Each row of a before or after table is a point. One or more steps were done to the points. Then noise was added and the rows were shuffled. The steps act on how far a point lies along the listed directions, d1 being the first. Name the steps. A step turns or swaps two directions, mirrors them in a line or flattens them onto one, adds a multiple of one to another, or multiplies one. Angles are multiples of 10 degrees, from the lower direction toward the higher: turns from -170 to 170, lines from 10 to 170 but not 90. Use the fewest steps. Two steps may share a direction if one is a turn and the other turns, adds or multiplies; they go together, in the order done. Otherwise the lowest direction goes first.
In the rows, zero is written as 128.

Directions:
(1): [ 92 146  75]
(2): [178 109  88]
(3): [102  67 125]
Before (9 x 3):
[[109 114 101]
 [143 160 123]
 [ 88  45 169]
 [177 145 135]
 [ 95 164 116]
 [165  98 134]
 [170 145 117]
 [131 102 114]
 [ 31 203 202]]
After (9 x 3):
[[102 158 114]
 [173 145 141]
 [ 62 201 181]
 [140 163 125]
 [128 103 121]
 [106 117  96]
 [163 147 124]
 [ 93  40 161]
 [154  99 137]]
Steps: multiply d2 by 0.7

Directions:
(1): [114 188 171 148]
(2): [ 67  92 159 126]
(3): [113 153 123  57]
(4): [ 85 151  72 149]
Before (8 x 4):
[[174 156 137  92]
 [202 110 106 146]
 [119 108 104  87]
 [135 169  71 115]
 [125 150 126 121]
 [182  79 106 108]
 [107 147  93 170]
 [142 138 158 121]]
After (8 x 4):
[[208 177 119  93]
 [144 140 157 124]
 [114 150  88 171]
 [248 137  80 149]
 [173 192  51 115]
 [205  94  97 108]
 [132 157 122 121]
 [112 105 105  87]]
Steps: multiply d2 by 2

Directions:
(1): [113 129 151 112 140  60  50 119]
(2): [180  93 156 136  73  80 153 162]
(3): [ 78 114 163  55  87 154 132 145]
(4): [167 123 145  66 194 109 166 116]
(5): [ 59 120 134 154 141  76 187 118]
Before (13 x 8):
[[113 152  98 124 129 143  74 107]
 [163 143 111 102 114 186  12 126]
 [ 76 150 140 109 102 151 107 114]
 [103 119 145 120 108 145 118 165]
 [160 137 123  81 122 187   7 123]
 [ 81 129 167 109 119  84  92 137]
 [113 105 154  80 128  98 121 123]
 [ 96 136 114 159 134 132 120 115]
 [166 100 140 154  55 123 182 161]
 [116 124 128 129 109  71  71 128]
 [136 112 175  39 174  62 122 105]
 [ 56 133 154 111 129 101  76 142]
 [107 117 151  34 196  94 113 111]]
After (13 x 8):
[[163 129 141  33 218 118 115 101]
 [ 40 113 161 124 117  37 128 110]
 [131 139 112 142 132 156  95 119]
 [109 151 144  83 116 164  97 115]
 [194 102 142 133  65 131 174 162]
 [100 131 163 108 107 106  66 141]
 [143 123 149  25 222 110 115  97]
 [ 17 116 139 114 143  73 122 115]
 [ 91 136 153  99 123 126  47 147]
 [132 149 105  92 162 133  93 100]
 [141 123 131 112 119  82  64 127]
 [124 120 149 101 122 148 118 163]
 [ 87 106 149 106 104  98 115 126]]
Steps: turn d4 and d5 by 90 degrees

Directions:
(1): [ 75 132  80  58 160  86 104 135 122]
(2): [179  78 166  55 127 153  99 129 131]
Before (10 x 9):
[[124 139 129 152 113 141 148 111 151]
 [131 116 123  72 128 123 126 145 117]
 [140 106 149 165 104 143 128 150 105]
 [132  84 131   7 142 116  90 124 131]
 [100  83 138  14 154 115  85 131 137]
 [231  61 214  53 105 167  80 102 140]
 [139 133 169 110 118 139 132 132 138]
 [117 135  93 139 153 116 124 128 120]
 [135 123 148  71 147 123 107 111 140]
 [ 92 167  94 199 119 117 160 142 135]]
After (10 x 9):
[[103  81 142  16 150 121  88 132 142]
 [118 139 125 154 117 142 151 112 151]
 [129 116 122  69 128 121 127 139 120]
 [164 112 133 135 138 149 124 124 129]
 [ 92 157 132 113 132 115 134 133 133]
 [100 130 115 164 115 116 130 148  98]
 [ 32 168  53  62 169  35  89 112 122]
 [115 132 133  70 155 111 109 107 140]
 [115  96 116   9 149 101  92 122 132]
 [165 125 152 193  98 167 156 137 143]]
Steps: swap d1 and d2

Directions:
(1): [122  62 125 138 143 203  89 125 154 129  66]
(2): [213  95 125 111 175 120 148 110 175  91 161]
(3): [173 129 181 152 126 130 190  99  79 146  69]
(4): [109 116 198  80 148 185 143 159  99 131 183]
(5): [ 88 123 113 198 156 145 177 149 118  54 139]
Before (8 x 11):
[[105 150 154 103 127 146 111 144 120 130 170]
 [160 126 140 143 133 103 157 119 127 137 137]
 [132 104  64 139 132 129 120 103 154 110 108]
 [112 119 117 129 133 159 106 163 139 115 141]
 [135 115 169 128 140 146 165 163 132 116 129]
 [204 141 116 139 153  98 178 110 120  91 163]
 [211  87  85 135 171 125 109  91 217 114  98]
 [238 106 128 140 146  86 173  89 137 134 116]]
After (8 x 11):
[[100 154 121 167 131 125 139 134 122  96 141]
 [249 103 152 122 145  94 176  83 127 150 115]
 [231 142 165 109 150 112 197 103  91 125 150]
 [130 115 155 147 139 139 170 163 135 103 124]
 [128  99  99  69 128 153  86 114 155 150 145]
 [173 126 157 140 131 106 169 112 116 146 128]
 [199  84  92  73 171 139  64 108 235 137 145]
 [103 119 104 127 134 159  92 169 148 107 153]]
Steps: add -1 times d1 to d3; swap d4 and d5

Directions:
(1): [ 92  87 111 138  62  84 127 100 150 125 206 157]
(2): [176 156  69 136 164  65 138 184 173 112 149 136]
(3): [155  89 147 101  99 141 151 210  65 102 143 164]
(4): [ 81 127 113 156 199 132 164 125  72 109 188  94]
Before (10 x 12):
[[105 160 139 115 186 181 112  88 134 164  60 105]
 [ 69  81 135 147 126 114 159 133  90 114 185 132]
 [145 127  89 131  94  94 111 126 156 111 156 172]
 [135 195 144 121 221 179 119 120 124 138  67  90]
 [158 142 133 122 218 155 173 209  71 121 131 100]
 [118 174 126 135 211 180 138 147  70 125  69  76]
 [135 105 122 119  92 126 127 136 122 130 173 158]
 [131 161 105 157 249 147 157 157 105 121  72  79]
 [163 127 160 118 116 155 142 145 111 122 109 156]
 [104 105 133 139 143 150 135  88 121 133 138 116]]
After (10 x 12):
[[ 98 188 136 136 186 160  93  53 175 161  89  86]
 [ 52 124 126 160 147 128 133  35 144 160 191  88]
 [155 130  96 127 142 117 141 173  98  90 151 156]
 [ 87  71 173 125  87 150 144 135  77 122 142 144]
 [120 170 130 111 164 163 100  83 171 177  53 119]
 [ 58 143 119 175 195 147 133  43 140 149 101  67]
 [136 106 153 123 114 165 128 120 119 132 101 128]
 [145 103 124 112 101 128 133 148 106 123 168 155]
 [ 69 167 117 152 139 153 104  32 152 162  95  77]
 [141 137 125 143 105 110 133  99 167 129 152 152]]
Steps: swap d1 and d3; turn d2 and d4 by 60 degrees

Directions:
(1): [124 165 173 179 125  69  80 132  54 175 158 139 138 145]
(2): [122 158  60  99 118 157 183 151  54 151 157 176 100 125]
(3): [ 55 114 130  68 131  94  99 121 157 108 208 146 101 159]
(4): [ 99  65 127 182 150  95 170  78 122 107 113 207 133 115]
(5): [126  87  77 152 163 121  98 184  81  53 136  96 163 152]
(6): [130  75  97  65 148  97 118  74  90 187  89  89 151 149]
Before (11 x 14):
[[126 142 181 120 105 148 156  87 169 169 119 157 101 138]
 [114 155  83  26 156  99 112 158  53 169 145  56 121 159]
 [111 111 132 213 149  91 113 153  25 116 163 178 132 133]
 [155 166 172 133 103 140  93 120 180 154 138  94 116 105]
 [113 195 175  71  82 122 105 161 167 132 214 143  81 138]
 [ 75 199 122 143 119 109  94 234  75 105 240 138 108 159]
 [114  66  96  49 171 139 122 118 142 125 109  67 143 152]
 [120 121 155 135 140  84  49 118 110 106 155  95 136 125]
 [136 117  87  76 140 127 138 119 162  96  94 120 138 126]
 [131  40  53  87 160 136 171  99  65 109  94 133 112 130]
 [167  97  87  71 155 142 100 156 111 121  72  49 175 170]]
After (11 x 14):
[[131 198 224 121  86  94  66 153 165 146 192 120 106 141]
 [130 156 104  53 156  89  99 157  52 172 129  42 132 154]
 [149  97  74  47 155 145 109 159 115 119  90  59 165 177]
 [152 169 167 132 104 146  97 122 180 153 136  99 113 101]
 [113 116  94  67 139 107 120 118 165  95 123 129 131 141]
 [145 120 172 165 137  85  45 118 108 110 126  82 153 116]
 [ 96  69 120  51 172 112  94 114 144 129 132  68 142 165]
 [125 143 185 123 107 141 149  88 172 166 119 158 101 142]
 [146 109 123 227 151 123 139 157  21 117 122 168 143 115]
 [117 203 162 202 119 105  77 231  74 119 195 112 140 147]
 [109  38  54  68 161 125 160  97  68 105 118 141 105 141]]
Steps: add -0.7 times d3 to d2; turn d1 and d3 by -40 degrees

Directions:
(1): [102 147  99 145 176 188 132 136  12 105 161 137 145 112 127 124  67 134
 153  88]
(2): [156 147 198 168 104 124 155 181 128  80 143 157 151  53 157 159 177 177
 162 101]
(3): [104 114 151  82  87  88  90  83  62  99 134 198  51 144 142 108 163 139
 161 139]
(4): [162 152 114 175 113  90 120 149 101 105  29 165 170 183  90 148 118  90
 181 133]
Before (9 x 20):
[[144 136  83 151 134 118  93 115  45 109  29 170 147 206  80 135 102  82
  162 127]
 [102 111 102  62 142 151 120  91 125 161 162 114  67 111 108  85 110 119
   61 133]
 [156 150 164 149 132 163 154 149  36  76 156 162 126  73 150 141 133 194
  173  95]
 [160 135 152 128  93 100 135 159 150 102 112 155 127 126 144 153 140 130
  172 120]
 [116 157 122 121 143 139 114 117  62  94 181 147 113 104 139 154 116 150
  143  97]
 [102 123 135 146 164 172 168 146 103 107 177 120 143  88 167 127 130 141
  112  96]
 [146 144  84 171 153 142 135 153 177 168  25 115 232 197  83 137  87  76
  144 129]
 [122 138 198 137 107 129 140 161 144 102 159 129 124  55 149 136 189 194
  146 118]
 [133 108 165 104  94 102 145 118 216 123 133 122  69  78 150 119 179 149
   92 163]]
After (9 x 20):
[[ 75 112 109 113 165 160 145 108  80 121 176 126 105 123 157 103 116 126
  102 116]
 [172 147 164 176  94 100 113 154  63  63  50 202 151 129 118 163 171 137
  191 107]
 [ 91 113 158  90 134 152 132 121 167 148 197  82  96  76 152 110 160 179
   93 135]
 [112 145 122  89 128 114  98  89  78 104 179 153  83 124 138 143 132 142
  135 117]
 [127 106 115 110 129 128 151 117 238 160 123  78  99 110 125 112 135 118
   62 173]
 [148 125 157 114 102 124 144 156 174 117 157 128 120  94 157 146 142 146
  143 117]
 [150 165 134 208 153 167 158 199 116 112  61 149 251 119 112 159 108 124
  184  86]
 [127 121  78  90 136 116 109  97 115 159  81 134  93 168  74  93  98  78
   87 143]
 [122 118 160  83 123 159 131 102  63 108 198 149  60  79 165 110 147 200
  129 119]]
Steps: turn d1 and d3 by 40 degrees; turn d2 and d4 by -60 degrees

Directions:
(1): [ 95  78 112 144 140 135 149 167 199  69 189  64 142 167 159 113 120 154
 101 133  72 142 196 154]
(2): [116 158 107 132 179 159 137  88 105 162 187 108 171  74 102 208 164 142
  57  97  88  92 115 160]
(3): [149 110 184 129 109  81 108 120  47 130 132  61 229 119 143 146  84  95
 156 150 124 120 177 120]
(4): [126 211  70  84 161 110 165 174 115  58 152 161 173 124  99 122 157 107
 154 115 174 124 186  93]
Before (8 x 24):
[[130 136 148 124 133 144 129 128  99 155 120 128 146 106 114 156 138 113
  129 124 137 119  98 118]
 [117 140 131 128 125 135 126 124 139 144 140 139 122 126 122 143 131 116
  131 115 112 117 123 129]
 [120  69 129 149 104 157 113 138 212 124  89 141  23 166 168  87 126 154
  110 128 122 154  82 125]
 [118 112 122 146 123 146 135 141 187 114 112 124  54 153 146 105 125 147
  135 143 109 133 117 127]
 [100  92 110 144 131 145 144 165 206  81 180 113 100 170 147  82 125 152
  107 136  87 146 174 153]
 [140 119 162 140 127 124 120 103 101 173 125 108 137  95 128 148 133 139
  112 139 122 126  86 155]
 [129 124 139 149 136 151 113  94 137 180 115 127 115 110 123 153 123 148
   92 118 122 113  86 145]
 [122 134 106 132 142 145 132 116 147 147 149 153 118  90 127 157 155 124
  107 108 123 107  98 134]]
After (8 x 24):
[[121 132 104 138 146 149 131 117 144 145 147 153 117  89 130 155 156 124
  109 109 124 106  98 134]
 [117  73 122 152 106 162 116 141 228 123  86 153   8 168 167  87 134 158
  108 122 127 155  77 123]
 [ 99  93 106 144 133 144 150 163 207  81 179 109 103 169 144  83 121 153
  108 132  87 150 173 153]
 [116 113 116 146 125 148 136 142 194 112 115 131  48 154 145 104 127 152
  133 140 110 135 111 127]
 [137 121 155 138 127 127 120 102 108 170 123 112 124  98 125 146 137 144
  110 134 125 126  81 156]
 [127 136 147 128 132 144 129 124  97 158 120 127 144 103 114 154 136 110
  130 121 135 120  95 118]
 [125 126 133 151 136 158 118  94 146 179 115 134 101 106 120 154 129 151
   90 116 126 114  80 145]
 [122 140 129 127 126 134 128 122 139 148 135 135 117 125 123 138 130 116
  132 114 115 120 127 126]]
Steps: add 0.3 times d4 to d3

Directions:
(1): [170  86 134  46 111  80 153 115 158 163 144 171 139  65 101 142 166  83
 153  52 186 141  90 162  48 101 147  98 137 122 140 138]
(2): [159  88 136 160 122 172 128 134 157  99 115 202 205 142 150  48 136 118
 127 182  91 115 117  87  92  77 161  92 192 143 142 194]
(3): [118 146 134  78 129 158  95 149  21 190 145 125 154  44 123  77  66 147
 148  83 117 100 126  63 161 132 158 134 145 103  95 155]
(4): [117 142 101 114 113 116 119 141 123  75  56 118 103 126 111  86 153  91
  81 117  85 153  14  71 121 128 139  78  68  90  80  85]
Before (9 x 32):
[[171  77 135 162 114 145 140 103 184  74  79 186 178 173 134 106 167 101
   86 162  94 153  86 118  63  92 125  73 142 122 150 154]
 [104 121 133 132 131  99 134 123 148 137 148 112  80 177 134 176 148 133
  137 142 158 131 146 168 143 156 105 166 131 125 138 122]
 [124 121  99 114 115 106 162 129 194  97  91 121  83 165 110 155 196  56
  103 102 129 178  82 149  94 120 100  89  70 135 117  77]
 [122 149 128 249 130 168 129 137 150  61 109 105 137 237 162 131 114 164
  120 225  74 115 182 121 203 130 119 159 139 160 142 115]
 [164 111 130 134 124 103 141 131 204 103 144 154 125 161 111 149 165 124
  151 146 145 137 131 169  64  99 125 111 161 156 157 141]
 [147  88 148  88 121  89 170 104 189  93 126 134  95 154 107 187 171  84
  134 109 155 152 159 195  71 123 107 117 133 149 159 118]
 [138 129 144  67 127 119 118 134  54 233 179 136 125  61 125 130 112 132
  184  69 144  92 172 163 130 138 154 156 150 130 134 145]
 [150  87 149 140 143  91 145 106 201 149 136 160 110 134 127 197 152 121
  154 102 164 135 167 201  69 108 117 144 157 165 170 131]
 [107 154 140 179 139 171  91 144  96 150 154  90 104 124 137 150  99 184
  128 170 117 112 199 137 186 174 113 161 138 141 146 140]]
After (9 x 32):
[[163 116 138 140 132 130 131 142 163 123 153 161 147 147 116 128 136 146
  162 159 136 122 157 148  82 101 125 121 183 160 154 167]
 [107 173 134 219 132 156 124 140 111 103 126  70 106 207 151 162  92 177
  128 186  97 113 207 135 228 160 109 187 117 154 137  94]
 [154  99 142 168 127 181 115 114 124 103 101 172 193 162 143  93 116 136
  103 173  78 126 135  88 108 105 125 102 164 120 145 172]
 [111 113 140 113 135  93 133 124 139 154 160 120  90 151 130 178 143 131
  151 127 168 127 145 175 134 147 111 169 137 124 141 131]
 [129 115 117  82 119 135 149 134 131 157 128 141 125 105 116 122 150  78
  137  75 136 144 124 126 103 110 125 101 117 137 119 128]
 [157  80 154 139 143 111 139 107 193 156 141 177 137 132 131 174 141 124
  158 115 156 128 171 187  68 100 132 145 175 164 169 152]
 [110 153 136 171 133 140  98 135 125 134 143  78  74 131 122 182 127 163
  116 153 129 130 176 160 166 181 100 157 102 137 146 107]
 [149 111 135  93 122  98 141 127 135 163 139 150 111 114 130 133 165  96
  151 103 123 119 123 176  91 125 145 122 129 136 148 128]
 [153  86 160  81 125 114 157 111 155 118 138 147 131 125 112 161 142  95
  155 108 154 136 181 169  75 111 125 122 172 152 161 152]]
Steps: turn d1 and d2 by 30 degrees; flatten d3 and d4 onto the line at 60 degrees

Directions:
(1): [ 88 125  73 147  86  97 108 121 159  99  75  89 100 124 140  93 126 138
  61 157 209 188 115 100 172 142 111 221 145 103 161 188 132  73  86 136
 108 134  46 154 159 106 164 104 106  72  95  99]
(2): [ 90 164 155 147 111  59 151 126 146 165 105 138 142 126 139 112 116 142
 167  65 229  76 181 137 226 172 136  98 153 207 123 145  95  93  75 122
 157 146 171  98 105 189 149 122  93 151 151 168]
(3): [114 170 110  36  98  90 159 199  70 134 176 121  96 115 140  60 194 175
 151 161 149 124 134 131 175 169  97 117 172  38 110 101 143 114 188 170
 171 157 133 147  95  90  76 122 114 126 166 118]
(4): [107  93 106 142  44 107 148 154 169 178 164 133 186 164  87 113 117 112
 146 165 143 156 157 179  27 174 168  88 187  98 169 162 115 110 140  42
 150 138 143  69 122  64 174 139 109 117 130 128]
(5): [ 89 125 189  35 125 195  91 135 111 169 166  86  92 125 108 108  97 122
 120 157  64 135 194 156 188 187 101 128 114 137 164  69 100  99  89  68
  91 129  92 128 188 151 190 103 145 162 105 110]
Before (8 x 48):
[[156  95 108 187 115 119 155 112 162 152 122 138 163 169 126 136 126 121
  135 141 118 135  94 131  43 100 150 115 158 125 143 146 143 146 161 127
  139 129 157 113 118  96 140 145 134 121 133 143]
 [141 154 142 119 177 122 164 154  76 110 126 159 102 108 147 146 178 145
  155 105 125  90 101 118 173 108 121 101 127 110  80 102 146 143 171 197
  156 120 152 153  94 154  67 126 135 138 142 136]
 [ 99 139  84 117  43  63 163 182 123 171 166 140 175 154 106  82 153 141
  151 155 197 134 156 166  88 172 149  93 209  52 134 175 133  98 162  99
  173 157 146  83  97  65 112 146  89 121 162 135]
 [162 141 112 189 132  63 163 123 129  92 102 166 150 126 161 147 133 132
  167  97 198  83  96 112 128 101 155  99 130 132  90 171 135 142 170 160
  183 134 165 120  77 140  70 135 113 124 156 158]
 [122 160 110 125 105  73 138 131 121 109 112 128 119 112 133 109 130 143
  139  88 204 111 144 118 182 131 123 146 156 137 116 150 116 100  95 146
  146 145 122 133 109 147 116 135 116 116 119 141]
 [137 107  70 142 113 131 132 152 142 108 144 141 124 122 113 133 156 109
  107 178 124 150  92 120  71 105 144 151 136  52 125 160 137 129 172 125
  111 120  93 141 137  60 103 134 142  95 115 105]
 [100 169 141 159 147  53 138 127 124 130  82 136 134 117 157 107 145 136
  156  58 225  71 158  93 214 135 139 116 112 193  91 169 115 107  92 176
  157 140 152 118 101 203 101 138  91 147 159 169]
 [134 111 120 143 119 126 115 128 149 114 126 118 144 135 132 150 128 127
  133 141 122 144 125 130  91 133 141 129 139 116 120 145 102 131 126 120
  128 121 115 108 143 105 128 121 127 121 141 109]]
After (8 x 48):
[[135 114 118 135 114 124 123 138 144 123 141 123 149 138 130 146 131 128
  147 144 114 139 133 140  84 138 147 111 148 108 121 141  99 132 138 112
  133 126 125 102 136  97 123 121 126 129 152 112]
 [120 132  85 142  89  93 129 125 140 103 110 112 127 124 121 114 123 130
  113 120 187 151 126 118 129 124 126 168 155 108 142 170 122  96  98 124
  127 138  88 131 130 112 137 133 122  94  98 121]
 [140  88 101 181  66  95 177 142 177 187 148 140 194 188 108 120 133 121
  161 153 137 136 120 160   2 137 170  79 203 105 158 156 136 138 176  83
  163 144 180  80 101  70 156 150 117 122 145 151]
 [126 102  80 212  36  33 174 142 189 136 119 160 203 163 120 128 115 112
  162 142 234 124 124 158  33 150 192  84 195 100 145 230 122 106 164  67
  201 145 158  67  79  71 130 141  88  96 146 147]
 [147  91  90 153 102 140 147 153 152 141 174 160 163 137  91 148 147  92
  142 177  96 128 113 155  13 113 173  91 151  68 127 151 128 148 186  81
  128 117 138 102 123  52 113 149 146 118 127 115]
 [ 98  99  78 172  25  81 145 150 173 176 146 145 206 173  85 111 113 109
  133 160 187 158 159 177  20 168 176  99 207  78 164 210 122  95 137  46
  153 147 135  57 120  51 159 150  94 109 135 134]
 [ 78 140  93 177  91  51 126 131 153 123  73 110 136 130 141  87 143 131
  107 112 247 140 147  91 158 149 145 164 141 141 136 215 120  78  88 147
  145 137  89 119 128 144 136 132  82 101 128 139]
 [123 136 136 170 147 107 162 137 123 131 111 160 133 125 133 152 151 133
  156  96 159  97 124 137 144 123 148  93 139 145 104 143 128 126 134 153
  157 117 154 117 103 152 115 133 120 135 134 143]]
Steps: turn d1 and d2 by -50 degrees; multiply d3 by 0; add -1.5 times d5 to d4
